Every row gives one point. The window is the flat piece filled in between its corners: a triangle in 3 columns, a solid with four corners in 4, and so on. A path goes straight from each point to the next, and from the last back to the first. After which points does the path pass through the window?
(in the rows, 128 means zero)

Window:
[[ 94  85  71 161]
 [103 149 128 121]
 [174 155 127 102]
 [209 131 128 169]]
Path:
(1): [164 179  90 122]
(2): [182 160  77 134]
(3): [115  73 124 153]
(4): [188 113 145  95]
(5): [160 162  99 162]
(6): [117 134  65 143]
(7): [128  83 120 154]
(8): [132 130 130 106]
(9): [146 190  82 116]
(10): [170 177 123 131]
(11): [ 95  70 119 118]
(12): [110 117 164 119]
(13): [119 136  73 171]
(14): [119 169 111 188]
(15): [126   7  57 110]
(16): [148 115 133 114]
Through the window after points: 4, 6, 10, 14, 16

Window (8 x 8):
[[112 131 137 150 151 186  50  79]
 [202 205 132 145 104  50 115 138]
 [189 131 176 138 110 151 144 132]
 [122 121  43  83 178  72 120  66]
 [133  89 125 100 100 164  62 150]
 [176 162 112 115 149 193 169 171]
 [ 74  81 109 189 123 225  81 112]
 [118 175 137 118 179 121 174 143]]
Path:
(1): [146 160 142 114  72 165 115  98]
(2): [134  75 130 181 194 160 104 165]
(3): [192 152 125 150 132  94 111 147]
(4): [133 205 151 101  96 108 149  89]
(5): [ 59 114 108  76 111 193 141  80]
(6): [157 136 123 146 172 136  96 118]
(7): [201  98  79 156 168  98  89 160]
(8): [123 156 127 112 116 130 110  96]
(9): [127 170 108 129 101 147 139  97]
(10): [148 118 126 139 155 136 104 128]
(11): [147 115 134 135 134 148  93 148]
(12): [141 192  88  97  55 107 108 103]
Through the window after points: 1, 3, 7, 9, 11

Window (9 x 9):
[[ 99 145 148 128 127 188  69 135 131]
 [ 77 185  75 182 119 190 101 108  85]
 [181 145 154 143  87 121 101 155 125]
 [126  57 144 132 182 117 193 109 160]
 [ 64 108 161 143 167  92 229 124 214]
 [ 93  67 121 116 187  66 160 163 186]
 [154 136  97 129 102 163 113 127 177]
 [101 140 115 135  70 145  87  82 118]
 [175 153 126  61  88 141 124 142 110]]
Path:
(1): [112 176 135 143 187  18 168 115 198]
(2): [ 74 100 143 143 130 160 185 129 165]
(3): [ 70 102 123 140 130 141 146 156 154]
(4): [132 134 132 145 140 122 134 107 176]
(5): [116 181 142 136 150  94 113 118 158]
(6): [ 76  85 123 139 117 156 202 119 158]
(7): [133  87 133 133 122 169 155 200 153]
(8): [103 147 136 125 164  92 133  86 158]
Through the window after points: 1, 5

Window:
[[213 133 151 150 159  92  99 190 111 218  97 142]
 [155 110 110 101  91  51 126 132 141 156 112 117]
 [154  82 139  74 173  70 125 119 150 160 134 128]
 [120 116 157 189  60 138 123  25 225 107 150 178]
 [ 75 124 173 127 121  84 136  97 117 166  99  80]
 [141 179 102 121 104  94 136 103  79  79  73  97]
 [ 98  96 150 112 169  35  95 146 132 118 126 186]
 [ 63 158 146  86 145 100 133 189 143 108  69  94]
 [139 128 142  61 102 106  98 139 120 152 114 144]
 [ 71 154  62 120 153  89 181 131 110 134  80 198]
 [146 106 129  93  71 115 188 124 104 112  77 156]
 [109 107 118 120 136 115 114 176  80 150  87  80]]
Path:
(1): [138 115 113 120 120  88 149 173 116 120 135 135]
(2): [123 125 128 109  96  82 148 168 106 106 143 119]
(3): [128 117 125 123 124  92 135 106 133 152  72 137]
(4): [125 100 125  98 148 114 124 117 166 157  41 134]
(5): [127 131 159 133  75  72 143 140  99 130 186 145]
(6): [198 202 108 114  92  76 185 172 149 129 157 142]
(7): [ 67  94 123 118 137 112 126 100 109 150  57 132]
(8): [ 94 144 112 103  96  62 112  16 177 189  40 160]
Through the window after points: 8

Window (14 x 14):
[[111 109 106 121 151 149 137 179 133 117  95 118 163  60]
 [160 158 124 134 117 186  56  55 156 216 145 154 102 183]
 [177 121  46 122  87 116 132 108 108 153 106  96 126  47]
 [100 151 128 166 136 130 106 197 137  78 159 140 103 160]
 [184 172 153 162  84 125 132 106 155 185 111 158 137  90]
 [108 224 138 151 169 145 101  69 106 197 127 165 112 213]
 [140 129  92 162 110 105  91 120 125 152  33 161 128  63]
 [ 84 180 147 172 101 173 110 154 158  80 133  75 114 118]
 [221 133 118 148 107 118  99  87 143 164  75  93 159 116]
 [ 79 176 177 114 105 119 111 204 172 109 126  84  84 146]
 [132 177 135 141 144 148  88 209  97 105 101 117 109  68]
 [146 135 158 118 123 161 102  47  95 148 123 166  98 166]
 [180 113 109 139  40 105  81 102 108 185 101 101 198  61]
 [100 157 189 153 122 101  74 141 195 102 200  49 104  99]]
Path:
(1): [113 150 160 149 133 145 106 149 128 145 114  97  98 112]
(2): [121 216  87 114  88 121 102 130 204  75 156 158 123 187]
(3): [160 197  95 137 105 117  97 116 142 144  82 140 159 115]
(4): [160  75 172 168 122 144 111 132 131 140 138  89  95 117]
(5): [116 124 161 205 133 133 127 115 128 201  72 130 110  93]
(6): [160 170 132 125  95 131 114 135 153 137 127 133 137 104]
(7): [157 173 131  79 121 139  81  59 139  88 128 148 192 103]
(8): [125 130 122 179  95 133 113 156 145 175 123  96  90 128]
Through the window after points: 3, 5

Window, 14 rows:
[[148 121  98 157 129  53 157  88 140 134 183 177 105 107]
 [ 58 101 121 126 153 122 121  89  77 130 129 165 145  20]
 [163  50 117 111  90  79 113 115 181 102 151 124 197 148]
 [173  92 161 100 136 135 155 176 132 139  96 103 127 201]
 [138 107 141  73 191 133 117 102 170 118 144 151  81 144]
 [ 92 152 239  97 166 115 172 195 163  87 157 196  93  64]
 [134  78 193 180 193 110 106 160 142 146 173 111 109  72]
 [151 112 117  60 104 129 138 112 137  94 109 166  81  49]
 [ 71 205 144 100  94 140 130 107 161 144 149  84  72 102]
 [115 170 186 188  96 162 116 182 170 167  88 167 125 152]
 [134 123 177  59  92 149 191  89 195  83  40 108 106 131]
 [131 112  76 158  49 150 176 173 225  81  88 124 141 217]
 [123 160 122 136 125  94 126 164 188 112  82 112 140 136]
 [ 71  91 156 185 122  97  67 153 100  99 112 150 106 133]]
Path:
(1): [ 88 102 125 130 137 105 139 163 198 174 121 187 107 138]
(2): [172 129 185 136 132 126 107 125  99  52 160  82 137 101]
(3): [143 175 143 127 128 115 121 116 129 113 169 127 115 133]
(4): [ 46  63 158 133 107 124 145 182 196 133  51 129  93 102]
(5): [111 118 133 104 125  86 126 169 184 152 103 134 110 102]
(6): [115 148 173 120 114 170 134 114 138 105 130 105 108 137]
(7): [176 152 137 138 146 146  93 138 121  64 134 119 165 144]
(8): [ 93  95 147 121 103 119 138 148 179 128 105 139 104 134]
(9): [100 124 131 100 161 107 143 140 181 141  92 122 101 110]
(10): [183 110 186 114  88 159 134  81 139  55 152 157 122 153]
(11): [145 157 128 146 123 143 131 125 170  92 137 149 148  99]
(12): [ 67 101 171  64 109  66 146 164 145 167  84 105  36 135]
(13): [ 97  64 141  88  81  65  82 156 182 196  86 138 126 161]
(14): [144 173 127 163 154 176 173 100 119  62 150 116 107  79]
(15): [133 139 124 143 120 141 150 134 153  87 133 111 125 127]
(16): [ 94  78 207  99 125  65 109 150 185 175 101 195 120 143]
Through the window after points: 3, 9, 11

Window, 14 rows:
[[104 122 186 188 247 139 109 125  93 131 124  97  68 103]
 [118 170 126  85  92  94 124 114  70 148 126  67 202 109]
 [135 117 181 106  78  91  79 149  85  64 139 117 124 138]
 [105 111  88 195 115 127 126  74  45 121 153 115 136 114]
 [191 156 158 127  97  69  77 133  78 178 182 165 197 143]
 [139  89 128 117 154  99 135 188  99 145  80 181 112 200]
 [154 101 158 126 140 115  52 153  64  62  75 146 189 133]
 [113 156 242 121 180 107 111  79 121 112 136 156 210 204]
 [135 102  87 176 154 192  77 189  58 159 151  99 125 131]
 [155  97 143 110  74 148 170  63  80 119 114 168 123  92]
 [181  87 112  97  91 100 146  89 155  95 143 101  88 142]
 [ 75 149 137 140 184 147 125 101 162 170 139 138 112  75]
 [142 151 181 191 153 109 118 157 132 170  73 147  95 173]
 [121 196 165 137 220 142 113 148 108  91 137 141 157 148]]
Path:
(1): [114 147 101 128 120 140  81  59  59 161 123 160 140 151]
(2): [165  98 177 172 143  77 152 193 115  94 153 105 146 123]
(3): [155 113 160 161 147 126 130 210 103 130 172 125 149 114]
(4): [126 124 146 142 142 124  93 100  92 116 115 139 116 145]
(5): [104 169 123 133 163 116  83  92  57 131  99 154  61 178]
(6): [152  86 174 145 116 143 125 163  97 113 143 126 204  90]
(7): [135 103 135 124 134 126 178 176 121  98 132 142 157  90]
(8): [109 143 157 142 153 123  78  79  89 142 107 120 111 158]
(9): [123 155 144 123 177 129  43  91  46 143 134 165 157 195]
(10): [124 122 184 177 152 126 173 175 133 105 110  94 128  71]
(11): [120 124 148 163 153 107 118 133  96 122 136 126 160 124]
(12): [126 162 100 153 152 175  62 101  61 154 118 119  71 190]
Through the window after points: 1

Window (14 x 14):
[[ 83 220 127 130 167 191 206 142 162 120 155  79 119 107]
 [121 209  61 133 113 185 182 122 115 133 197 127 147 121]
 [169 211  92  88 167 150 131 176  79 123  87 169 135 108]
 [168  65 211  89 103 119 144 204  52  78 186  93 162 189]
 [185  84 174  88  77 141  98 157 122  84 149  74 150 121]
 [101 181  73  79 129 142 239 123 151 119 127 109 144 158]
 [105 156 103 101 104 150 129 169  76 104 114 154  69 115]
 [138 186 155  69 136 156 100 109  99 101 136 188 118 146]
 [158  74 202 133  88 170 116 204 170 122 158 143 169 178]
 [ 92 162  98  67 148 178  99 145  74 148 116 130 155 143]
 [101 199 134 189  84 175 198 101 127 123 126  80 175 158]
 [148  79 182 160 120  83  92 163 143 112 178  99 160 175]
 [195  46 171 146 161 186 124 149 142  99 144 109 104 181]
 [107 158 121 118 153 168 161 106  99 148 119 182 144  63]]
Path:
(1): [150 175 166  64 126 134 128 125 141 173 118  94 112  91]
(2): [151  97 164 121 123 112 128 158 105 154 157 106 141 131]
(3): [120 142 149 140 117 167 127 154 154  69 149 145 158 168]
(4): [105 142 112 117 150 151 139 151 124  83 139 147 133 136]
(5): [169 127 166 110 121 169 143 148  79 170 138 112 135 156]
(6): [159 150 138 124  49 180 134 155 129 215  98 129 110 118]
(7): [108 153 129 114 174 157 133 142  94  57 187 127 167 146]
(8): [142 135 124 125 126 165 140 163 102  81 144 139 154 144]
Through the window after points: 2, 8

Window (14 x 14):
[[156  87  73 137  95 113 178 206 146 118  93 164 125 129]
 [196  61 135 105 141  75 187 188 188 115 159 143 125 103]
 [215 109 142 108 105  93 167 170  94 116 147 159 123 133]
 [183  89  90 182  75 139 153 135 169  73  83 117 213  67]
 [101 144 127 141 202 109 134 122  86 128 133 140 155 176]
 [189  97 156  87 128 114 145 212 139 155 102 116 152 123]
 [ 72  42 137 181  51 161  93  80 159  75 121  69 104 131]
 [ 48 180 197 171 163 116 179  94 101 135 114 132 101 161]
 [ 80 164 165 124 168 119 115 139 104  96 121 175 120 111]
 [ 80 178 139 156 141 197 135  83 148 107 137 136 124 159]
 [131 166 151 146 155 112 143 215  91 119 185 104 151 124]
 [ 71  65 159 162  45 155 129 113 170  70 130 129 180 162]
 [ 51  94 123 165  83 176 146  60 134 138 138 138 161  93]
 [167 159 125 103 116  47 131 180 148 145 151 126 142 131]]
Path:
(1): [144  90 122 150  89 134 128 161 146 159 117 158 116 146]
(2): [132 101 121 128 119 113 153 146 137  39 137  85 174  94]
(3): [ 76 107 124  78  84  99 187  95 117  73 107 140 139 105]
(4): [143 100 128 214 122 176 104 163 157 166 143 133 150 129]
(5): [133 150 160 187 171  76  85 171 174 156  83 162 158 142]
(6): [ 70  96 110  97  63 181 204  88 100  65 174 103 126 111]
(7): [ 91 117 142  86 113 115 140 144  94  93 116 108 142 126]
(8): [126 108 132 194 133 135 142 142 178 130 140 145 132 127]
(9): [155 157 154 195 129  87  58  83 158 154 130 177 187 172]
(10): [ 94  79 127 124 113 160 194 166 117  74 125 100 121  96]
(11): [156 116 103  39 118 122 181 123 114 100 108 113 101 135]
(12): [151  97 149 179 120 110 128 187 174 127 156 150 168 116]
Through the window after points: 3
